Each row of a before or after table is a point. One or more steps were done to the points. Then noise was added and the rows were shuffled. The steps act on columns, c1 being the first. Name the steps. A step turns or swaps two columns, mirrors them in a line or flattens them onto one, adds a multiple of one to another, or multiplies or shifts one. Angles are multiples of 10 degrees, from the lower column toward the higher: turns from -170 to 170, lines from 10 to 170 but not 90. Use the fewest steps. Two steps may share a column if one is a turn and the other turns, adds or multiplies; they go together, in the order done. Otherwise the lowest column goes first.

Before (13 x 3):
[[-0.06  0.36 -0.53]
 [ 0.04 -0.48 -0.46]
 [-0.30  0.80  0.66]
 [-0.16  0.31  0.21]
 [ 0.77  0.33 -0.38]
 [ 0.78  0.06 -0.46]
 [-0.12 -0.25 -0.15]
 [-0.39  0.14 -0.88]
 [-0.01  0.63 -0.40]
 [-0.37  1.03  0.15]
 [-0.31  0.67  0.28]
 [ 0.05 -0.02 -0.30]
 [-0.48  0.65 -0.12]]
After (13 x 3):
[[-0.30  0.35 -0.02]
 [-0.84  0.82  0.00]
 [ 0.06 -0.25 -0.01]
 [ 0.74  0.06  0.00]
 [-0.48  0.13 -0.01]
 [-1.12  1.01 -0.02]
 [ 0.07 -0.03 -0.01]
 [ 0.38 -0.47  0.02]
 [-0.46  0.64  0.03]
 [-0.75  0.65  0.00]
 [-0.94  0.64 -0.01]
 [-0.38  0.33 -0.01]
 [ 0.54  0.33 -0.01]]
Steps: add -0.7 times c2 to c1; multiply c3 by 0

Before (8 x 8):
[[ 0.00  0.20  0.07 -0.03 -0.21  0.36 -0.26 -0.19]
 [ 0.35  0.61 -1.19 -0.53  0.48 -0.06  0.19  0.46]
 [ 0.28 -0.60 -0.13  0.67  0.26  0.09 -0.10  0.50]
 [-0.43 -0.15  0.57  0.12  0.18  0.26 -0.21  0.38]
 [-0.48  0.34 -1.10 -0.49  0.22  0.17 -0.15 -0.08]
 [ 0.27 -0.78  0.40  0.16  0.36 -0.04  0.13  0.05]
 [-0.04 -0.12  0.05  0.28  0.07  0.38  0.69  0.06]
 [-0.05  0.12 -0.74 -0.88  0.23  1.23 -0.02  0.54]]
After (8 x 8):
[[ 0.21  0.78 -0.30  0.32 -0.08 -0.22  0.03  0.47]
 [-0.53 -0.15 -0.55  0.22 -0.05 -0.16  0.01  0.34]
 [ 0.01  0.18 -0.12  0.24 -0.02  0.15 -0.77  0.05]
 [-0.16 -0.19  0.06  0.07  0.02 -0.41 -0.02 -0.16]
 [ 0.27  0.37 -0.80 -0.01 -0.01  0.01 -0.07 -0.02]
 [-0.54  0.14  1.08 -0.66  0.00 -0.07  0.02 -0.10]
 [-0.38 -0.10  0.63 -0.94 -0.09 -0.87 -0.78  0.48]
 [ 0.39  0.00  1.30 -0.60 -0.07  0.08 -0.10  0.36]]
Steps: turn c6 and c7 by -140 degrees; turn c1 and c6 by -20 degrees; turn c2 and c3 by 140 degrees; turn c2 and c4 by -30 degrees; flatten c5 and c8 onto the line at 100 degrees
